Each point is reached from the start by the listed moves, each made 0, 1 or 2 times, or once backwards (-1), plus a little noise. Is the number of moves made odd or even? Then give how often each move was made.

Moves:
(1): [0.29 0.28]
(2): [-0.43  0.31]
Start: [-0.06  0.01]
Points:
[0.08 0.89] -> odd (2, 1)
[-0.49  0.31] -> odd (0, 1)
[-0.21  0.60] -> even (1, 1)

Moves:
(1): [ 0.27  0.16  0.00 -0.06 -0.07 -0.01 -0.25 -0.10 -0.42]
(2): [-0.21  0.00 -0.19 -0.22  0.11  0.08 -0.21  0.08 -0.09]
(3): [-0.05  0.18 -0.12  0.32  0.48 -0.35  0.75  0.05  0.12]
(4): [-0.11 -0.05  0.09  0.04 -0.21  0.24 -0.21 -0.43 -0.33]
(5): [ 0.24 -0.02 -0.11 -0.27  0.09  0.25 -0.04 -0.30  0.19]
(6): [ 0.01 -0.23 -0.22  0.15 -0.14  0.43 -0.11  0.30 -0.23]
Start: [-0.08  0.34  0.25  0.06  0.00  0.05  0.13 -0.36 -0.06]
Points:
[-0.23 -0.03 -0.07  0.62 -0.41  0.69 -0.06  0.54 -0.73] -> odd (0, 0, 0, 0, -1, 2)
[-0.31  0.55  0.11  1.13  0.21  0.00  0.90 -0.63 -1.37] -> odd (1, 0, 2, 2, -1, 1)
[-0.29  0.08 -0.01 -0.96 -0.40  1.03 -1.28 -0.94 -0.54] -> odd (0, 2, -1, 1, 1, 0)
[ 0.17  0.70 -0.20 -0.18  0.60  0.02  0.36 -0.61 -0.23] -> even (1, 1, 1, 0, 1, 0)
[-0.43  0.24  0.27 -0.67  0.02 -0.21 -0.31 -0.13  0.66] -> odd (-1, 1, -1, -1, 0, -1)

Moves:
(1): [ 0.00  0.05  0.06 -0.23  0.12  0.02  0.27  0.04  0.17 -0.12  0.09 -0.07]
(2): [-0.21  0.16  0.18  0.15 -0.13 -0.11 -0.37 -0.05  0.11 -0.17 -0.03 -0.07]
(3): [ 0.27 -0.16 -0.11 -0.11 -0.09 -0.06 -0.30  0.03 -0.44 -0.15 -0.35 -0.39]
(4): [ 0.12  0.26 -0.15  0.23 -0.18 -0.09 -0.43  0.34  0.25 -0.08 -0.10  0.05]
(5): [-0.08  0.01  0.04 -0.23  0.08  0.18  0.02 -0.08 -0.03 -0.05  0.41  0.02]
(6): [-0.21 -0.25  0.09 -0.03 -0.08  0.19 -0.04  0.19 -0.04 -0.09  0.03  0.11]
(7): [-0.10  0.03  0.04 -0.16 -0.21 -0.04  0.00  0.14 -0.21 -0.08  0.16  0.30]
(8): [-0.16 -0.12 -0.30  0.02 -0.11 -0.07 -0.45 -0.01  0.30  0.26  0.06  0.24]
(9): [ 0.06  0.07  0.16 -0.17  0.03 -0.19  0.05  0.13 -0.06  0.15  0.28 -0.05]
(10): [ 0.22 -0.06  0.04  0.16  0.03 -0.23 -0.15 -0.05  0.04 -0.05  0.08  0.02]
(11): [-0.31 -0.04 -0.20 -0.33  0.21  0.11 -0.33  0.38  0.14  0.05  0.19  0.41]
(12): [ 0.09  0.02  0.17 -0.23  0.02  0.20 -0.01 -0.04 -0.06 -0.03 -0.11 -0.06]
Start: [ 0.06 -0.01 -0.07 -0.22  0.02 -0.12  0.00  0.17  0.10 -0.07 -0.12 -0.09]
Points:
[ 0.03 -0.51 -0.07 -0.90  0.16 -0.63 -1.10 -0.30  0.26  0.02  1.10 -0.17] -> odd (1, 1, 1, -1, 2, 0, 0, 2, 1, 2, 0, 0)
[-0.49  0.49  0.73 -0.76 -0.01  0.01 -0.49  1.14  0.37 -0.52  1.09  0.77] -> odd (0, 1, -1, 1, 1, 1, 1, -1, 1, 1, 1, 1)
[-0.43 -0.15 -0.04 -0.50  0.09 -0.24  1.28  0.31 -0.06  0.54  0.42  0.59] -> even (0, -1, -1, -1, -1, 0, 1, 0, 1, -1, 0, -1)
[-0.86 -0.89 -0.51 -0.90 -0.62  0.14 -3.22  1.22  0.06 -0.56 -1.01  0.76] -> even (0, 2, 2, 0, -1, 2, 1, 2, -1, 1, 2, 2)

Moves:
(1): [-0.05  0.24 -0.05  0.23  0.18 -0.13  0.08  0.03 -0.11 -0.15  0.14 -0.02
  0.00  0.17 -0.09 -0.14  0.18  0.13 -0.06  0.04 -0.12 -0.20 -0.12  0.03
  0.04 -0.12  0.08]
(2): [-0.13 -0.02  0.16  0.08  0.10 -0.03 -0.14 -0.12  0.02  0.08  0.02  0.05
  0.04  0.01 -0.04 -0.02  0.03  0.20  0.11 -0.22 -0.06 -0.08 -0.05 -0.14
  0.16 -0.18  0.09]
(3): [ 0.08  0.19  0.06  0.04  0.10 -0.01 -0.14  0.38 -0.09  0.14  0.01  0.01
  0.21 -0.07 -0.14 -0.11 -0.18 -0.04  0.19  0.07 -0.16 -0.07  0.00  0.30
  0.12  0.06  0.15]
(4): [-0.04 -0.11  0.11 -0.16 -0.04  0.06  0.14  0.32 -0.20  0.06  0.21  0.17
 -0.10 -0.13  0.14  0.06  0.03  0.16 -0.09  0.21  0.22  0.17 -0.17  0.23
 -0.38 -0.15 -0.16]
(5): [ 0.31 -0.17 -0.09  0.08 -0.04  0.13 -0.05 -0.07  0.01 -0.15  0.18  0.02
 -0.16 -0.22  0.09  0.12 -0.13  0.04 -0.14 -0.04 -0.11 -0.17  0.20  0.32
  0.12  0.31  0.22]
(6): [-0.43 -0.10  0.05 -0.18 -0.11 -0.12 -0.14  0.05 -0.06  0.06  0.07  0.18
 -0.23 -0.02 -0.22 -0.07  0.15  0.02  0.29 -0.20  0.02 -0.11 -0.07  0.12
  0.18  0.11 -0.18]
(7): [-0.13  0.04 -0.15  0.03 -0.06 -0.01  0.05  0.10 -0.13 -0.12 -0.10 -0.04
 -0.11 -0.09 -0.05  0.04 -0.03  0.10 -0.03  0.06 -0.05  0.07  0.09  0.01
  0.03  0.06  0.00]
(8): [-0.02 -0.02 -0.17 -0.04  0.04 -0.12 -0.05 -0.16  0.02 -0.07 -0.16 -0.02
  0.14 -0.01 -0.14 -0.18  0.03 -0.14 -0.05 -0.03 -0.11 -0.07  0.13 -0.09
 -0.01  0.02  0.05]
(9): [-0.02  0.04 -0.02 -0.23  0.04  0.06  0.09  0.04  0.00  0.24 -0.21 -0.20
  0.03 -0.09 -0.13 -0.03  0.10 -0.01 -0.09 -0.17 -0.02  0.11  0.22 -0.01
  0.09 -0.18  0.07]
(10): [ 0.10 -0.14 -0.01  0.09 -0.13  0.07 -0.06 -0.25 -0.02  0.02  0.02  0.03
 -0.07  0.14  0.03  0.01 -0.10 -0.01  0.11 -0.26  0.06 -0.10  0.03  0.12
 -0.12  0.06  0.01]
(11): [-0.07  0.04  0.08  0.00  0.09 -0.22 -0.05 -0.08  0.21  0.36  0.11  0.17
  0.22 -0.05 -0.16  0.22 -0.17 -0.06 -0.06 -0.16 -0.12  0.15 -0.22  0.12
 -0.08  0.02 -0.02]
(12): [-0.06  0.09 -0.01 -0.17 -0.06  0.03  0.06 -0.08 -0.13 -0.10 -0.20 -0.02
  0.00  0.00 -0.06  0.04 -0.04 -0.01 -0.01  0.08  0.06 -0.06  0.12 -0.12
 -0.01 -0.18  0.12]
(13): [-0.02  0.07  0.29 -0.18  0.00  0.39  0.16 -0.04 -0.04 -0.14 -0.03 -0.10
  0.07  0.21 -0.02  0.08 -0.09  0.18  0.00  0.05  0.04  0.03  0.12 -0.19
  0.07 -0.25  0.12]
(14): [-0.19  0.14 -0.17  0.02 -0.03 -0.22  0.26  0.05 -0.15 -0.21 -0.07  0.04
  0.09 -0.17  0.08 -0.12  0.06 -0.04 -0.03  0.05  0.12 -0.09 -0.03  0.00
 -0.23 -0.08 -0.03]
(15): [ 0.11 -0.06 -0.19  0.06 -0.17  0.15 -0.09  0.06  0.04 -0.20 -0.10  0.01
  0.00 -0.08  0.03 -0.03  0.22 -0.10  0.04  0.06  0.05  0.00 -0.05  0.05
 -0.17  0.02 -0.07]
(16): [ 0.13  0.14 -0.10 -0.17 -0.15 -0.01 -0.07 -0.26  0.10 -0.07 -0.15 -0.13
  0.05 -0.03 -0.17 -0.20 -0.23 -0.18  0.05  0.03  0.07  0.02 -0.02 -0.08
 -0.30  0.07  0.11]
(17): [ 0.14  0.00 -0.22  0.05  0.08 -0.15  0.05  0.02  0.02 -0.15 -0.02 -0.07
  0.00  0.00  0.06 -0.12  0.07 -0.10  0.03  0.04 -0.07 -0.15  0.03 -0.11
 -0.12 -0.11 -0.05]
(18): [-0.07  0.29 -0.14  0.14  0.23 -0.10  0.26  0.06 -0.13  0.09  0.08 -0.06
  0.10  0.00 -0.22 -0.14  0.03  0.02 -0.04  0.24 -0.17 -0.04  0.11  0.12
  0.14 -0.22  0.08]
(19): [-0.01  0.07  0.07  0.03  0.02 -0.07  0.02 -0.07 -0.04 -0.06 -0.09  0.18
 -0.05 -0.10  0.01  0.08  0.03  0.06  0.09 -0.08 -0.05  0.00 -0.11 -0.01
 -0.12  0.07  0.07]
(20): [ 0.32  0.05  0.20 -0.02 -0.17  0.17  0.01 -0.05  0.06 -0.09  0.05  0.04
 -0.14  0.06  0.15  0.05  0.04  0.09 -0.14 -0.11  0.03  0.06  0.03 -0.02
 -0.12 -0.15 -0.09]
(21): [ 0.26 -0.06  0.03  0.14  0.16  0.04 -0.15  0.08  0.14 -0.25 -0.07 -0.08
  0.02 -0.07  0.07 -0.13 -0.18 -0.12 -0.02 -0.05  0.13 -0.31  0.09 -0.03
  0.06  0.14 -0.01]
(22): [-0.19 -0.09  0.02  0.02 -0.02 -0.16 -0.05  0.00  0.09 -0.02  0.05 -0.09
 -0.03  0.06  0.05 -0.07  0.12  0.04  0.09  0.20  0.03  0.12 -0.05  0.09
 -0.19 -0.09 -0.12]
(23): [-0.17  0.02  0.05 -0.17 -0.18  0.00  0.05 -0.04 -0.07  0.23  0.00 -0.04
 -0.02 -0.04 -0.24  0.09 -0.01 -0.11  0.02 -0.03  0.01  0.13  0.23 -0.08
 -0.06  0.03  0.09]
(24): [-0.11 -0.27  0.11 -0.01 -0.24 -0.06  0.09 -0.27 -0.03 -0.05 -0.10 -0.02
 -0.18  0.01 -0.06  0.11 -0.08  0.20  0.02  0.26 -0.14 -0.07 -0.10 -0.15
  0.05  0.04  0.16]
Start: [ 0.01  0.01 -0.13 -0.21 -0.13 -0.14 -0.12 -0.01  0.11  0.00  0.14 -0.18
  0.07 -0.23 -0.12  0.02  0.27 -0.14 -0.03 -0.21  0.15  0.19  0.09  0.19
 -0.23 -0.02 -0.15]
Points:
[-0.44  0.88 -0.97 -0.43 -0.13 -0.54  0.48  0.52 -0.31 -1.14 -0.11  0.47
  0.35 -0.60 -0.67 -0.30  0.44 -0.65 -0.41 -0.53  0.22 -0.52  0.57  0.37
 -0.44 -0.61 -0.76] -> odd (0, -1, 0, 0, 0, 2, 2, 2, -1, 0, 2, 2, 1, 2, 1, -1, 1, 1, -1, 2, 1, -1, 0, -1)
[-1.53  0.40 -0.20 -1.05  0.14 -1.40 -0.77 -0.48  0.11  1.61 -0.17 -0.05
  0.78  0.25 -1.78 -0.55  0.71 -0.42  0.90 -1.44 -0.23  0.69 -0.29  0.56
 -1.29 -0.96 -0.11] -> odd (2, 1, 1, 1, -1, 1, 0, 2, 2, 2, 2, 1, 0, -1, 0, 1, 1, -1, 1, -1, -1, 2, 1, -1)
[-1.21  1.06  0.18  0.39 -0.27 -1.27  1.00  1.75 -1.30 -1.09  0.63 -0.03
 -0.53 -0.64 -0.73 -1.11  0.79  0.91  0.41  1.92  0.03 -0.34 -0.24  0.89
 -1.19 -0.82 -0.35] -> odd (2, 0, 2, 2, -1, 1, 2, 0, -1, -1, -1, -1, 0, 2, 0, 0, 0, 2, 1, 2, 2, 2, 2, 2)
[ 0.73  0.51 -0.39 -0.98 -0.66  0.19  0.21 -0.44  0.49  0.25 -0.46 -0.34
 -0.07 -1.06 -0.13  0.62  0.09 -0.29 -0.99 -0.81  0.21  1.60  0.31  0.31
 -1.42  0.50  0.10] -> even (0, -1, -1, 0, 1, -1, 2, 0, 2, -1, 1, -1, 0, 0, 0, 2, -1, -1, 2, 1, -1, 0, 0, -1)
[ 0.81 -0.30  0.78 -0.03 -0.31 -0.29  0.08 -0.06  0.14 -0.08  0.03  0.48
  0.12 -0.62  0.58  0.32 -0.31 -0.18 -0.59 -0.23  0.64  0.03 -0.06 -0.25
 -0.86  0.02 -0.28] -> even (-1, 0, 0, 1, -1, -1, -1, 1, -1, 0, 0, 0, -1, 1, -1, -1, -1, 0, 1, 2, 2, -1, 1, 1)
[ 0.86  0.35  0.19 -0.90 -0.74  0.26  0.17  0.21 -0.28 -0.33 -0.41 -0.60
 -0.37 -0.18 -0.51 -0.90 -0.64 -0.16  0.70 -0.11  0.31 -0.07  0.49  0.42
 -1.25 -0.42 -0.19] -> odd (-1, -1, 2, 1, -1, 1, 1, 0, 1, 2, -1, -1, 1, 0, -1, 2, 2, 1, 1, 2, 1, 0, 0, 1)
[ 1.36  0.17 -0.20 -0.82 -0.63  1.23 -0.31  0.27 -0.28 -0.43 -0.62 -1.43
 -0.20 -0.71 -1.37 -0.46 -0.85 -0.40 -0.63 -0.09 -0.36 -0.56  2.33  0.66
  0.78  0.87  1.41] -> odd (1, -1, 2, 0, 2, 0, 2, 2, 2, 0, -1, 0, 1, -1, 0, 1, -1, 0, -1, 1, 2, -1, 2, 1)
[-1.09  0.87 -0.43 -0.49 -1.07 -1.23  0.97  0.38 -0.87  0.66  0.78  0.62
 -0.89 -0.97 -1.51  0.21  0.80  0.27 -0.12 -0.01  0.05  0.65 -0.39  1.63
 -1.70 -0.47 -0.49] -> even (2, -1, 0, 2, 0, 2, 2, -1, 1, 1, 2, 0, -1, 1, 1, 1, 0, 2, 1, 2, 0, 0, 2, 1)
[-0.22  1.39 -1.00 -0.89 -0.42 -1.20  0.32 -0.09 -0.48  0.42  0.68  0.31
 -0.17 -0.80 -1.82 -0.32 -0.37 -0.88 -0.46 -0.23 -0.17  0.07  0.72  1.04
 -0.89 -0.02 -0.13] -> even (1, -1, 0, 1, 1, 2, 2, 1, -1, 0, 2, 2, -1, 0, -1, 2, 1, 2, -1, 2, 0, -1, 2, -1)
[-0.32  0.15  0.39 -0.53 -0.34  0.25 -0.42  0.13  0.11 -0.04  0.19  0.44
  0.02 -1.08 -1.55  0.28 -0.75  0.06  0.89 -0.49 -0.07 -0.41 -0.36  0.89
 -0.45  0.72  0.54] -> even (0, 1, 1, 1, 1, 2, 1, -1, 0, 0, 2, -1, 2, 0, 2, 2, 0, 1, 2, -1, 2, -1, 1, 1)
[ 1.71  0.45 -0.59 -0.35 -0.48  1.21  0.18 -0.28  0.14 -0.77 -0.51 -0.72
  0.29 -0.76 -0.67  0.35 -0.81  0.01 -0.56  0.45 -0.60  0.18  0.61  0.77
 -0.41  0.42  1.24] -> odd (0, -1, 1, 0, 2, -1, 2, 0, 1, 0, 1, 0, 2, -1, 2, 2, 0, 1, 1, 0, 0, -1, -1, 1)
